Every row gives one point. Any point is a mix of the corners, with weights that add up to 1. It lies inside the corners' shape when no weight is negative. Say inside or outside, and name the corners with a negative weight.

Corners:
(1): [-17.2 -17.2]
(2): [19.8  5.6]
(3): [10.4 14.7]
Points:
[16.0 15.6] => outside (1)
[-14.5 -12.6] => outside (2)
[10.3 12.4] => inside
[16.7 13.1] => outside (1)

Corners:
(1): [  3.1 -13.0 -26.6  -0.3  31.1 -16.0 -21.7  16.3]
(2): [-21.4   4.5  -1.7 -15.2  35.1 -25.5  26.1  -8.4]
(3): [ 22.9   6.8   9.3  -7.5 -18.1  25.1 -15.0  -5.0]
(4): [ 23.3 -21.0   5.2   4.1 -32.2  14.8   2.6 -14.7]
(5): [ 38.6   0.7  16.4  10.9 -35.7   2.3 -17.6   0.4]
(6): [  1.1   8.7  -5.9  18.8 -24.0  -2.4  11.2  -9.2]
(7): [-10.9 -17.5  12.1  10.8   4.3   2.0   5.0  11.2]
(8): [  2.9 -18.0  -6.0   8.1  18.2  -4.0 -11.8 -16.4]
(9): [-49.2  -0.8 -25.3 -17.6  36.6 -20.2  -5.1  -0.4]
Points:
[-13.6   1.2 -10.5   2.5   1.8  -7.7   1.9  -4.9] => inside
[-6.9 -4.6 -9.4 -1.6 16.3 -9.4 -8.5  0.3] => outside (4)
[-7.7 -3.4  1.2 -2.0  9.6 -6.5  7.8 -2.3] => inside
[-2.5 -7.2 -1.9 -3.7 10.3 -5.4 -2.6 -3.7] => outside (6)
[-5.3 -0.7  1.6 -0.9 -7.0 -1.0  0.9 -2.4] => outside (1, 8)
[-31.1 -10.0  -6.5 -13.4  28.7 -19.4   8.4  -5.2] => outside (1, 3, 6)
[ 14.6 -15.4   2.6   2.4 -19.4   8.3   1.6 -10.7] => inside
[ -5.1 -19.2  -9.6   1.5   9.0  -6.1 -13.8   4.0] => outside (2, 3, 6)
[ 16.9  -6.4  25.3  -4.3  -4.9   2.3  14.4 -15.1] => outside (1, 6, 9)

Corners:
(1): [ -2.2  -7.5  27.7  -7.2 -11.4 -20.2  -5.7  27.5  26.6 -23.9  31.3  35.5]
(2): [ 20.2   2.7  -3.3  -4.0 -19.1 -19.2 -17.3   1.6   4.7   3.5   8.0   6.9]
(3): [-25.5   3.1  19.2 -18.2 -22.6   0.9  18.1   4.0 -19.9  -2.1   5.4   9.6]
(4): [ 17.9   5.2  14.4 -12.0  10.2   7.2 -28.2  -5.7   6.1 -20.5  -4.7 -10.5]
(5): [ 23.2  -9.8   3.6 -14.6  -3.4  -9.1  20.3  36.5  24.1   6.6  -8.3 -10.1]
(6): [-15.5 -11.7   0.7  21.4  -2.8 -13.8  -2.4   5.2  24.8   9.7  13.0 -10.7]
(7): [-32.2  25.5  25.5   8.7  17.9 -28.0  28.2 -23.7 -15.5   9.6   2.6   2.0]
(8): [-14.8   9.4  -6.7  -1.2  14.3 -18.9 -18.5  -2.8 -22.6  19.0  28.1 -14.1]
(9): [ 18.4  25.1  -5.1  15.2  -6.5  15.9  12.6  33.0  -2.6  23.3  -9.4 -15.7]
(10): [ 15.2  -0.9  33.6  32.9  22.5  14.9  -2.5   8.5 -13.0  -6.0  -7.3  -4.2]
(11): [-15.7 -15.3   2.1   0.2  -5.6  -9.7   7.0 -12.7  13.2 -10.4  22.9  33.5]
(12): [ 18.9   0.3 -13.5  -8.2 -15.4   3.0  20.0  28.8  -5.1 -12.2  -7.3 -10.5]
(13): [-14.5 -19.6  -2.1   6.1 -26.5  -5.5  -2.1  13.8  22.2  -6.8  -7.1  29.7]
Points:
[-8.2 -3.0 20.1 -5.8 12.9 -9.9  2.8  3.0  3.2  0.8 11.9 -4.2] => outside (2, 9, 12, 13)
[ -8.8  -0.8  12.1  -2.9   3.5  -3.3  11.0  -8.9  -1.1 -11.5  -5.7  -1.1] => outside (1, 2, 8, 9)
[  3.9   3.2   4.9  -2.5  -3.9 -17.0 -11.2  11.4  15.8   3.2   7.4   2.6] => outside (3, 10, 11, 12)
[-0.7  6.3 16.4  5.3  3.7 -5.2 -0.5  5.6 -4.7 -3.8 11.7  3.5] => outside (5, 13)
[-0.8  2.4  6.8  9.3  3.2 -5.4 -2.1  3.7  1.6 -1.0  7.6  2.0] => outside (3, 5)
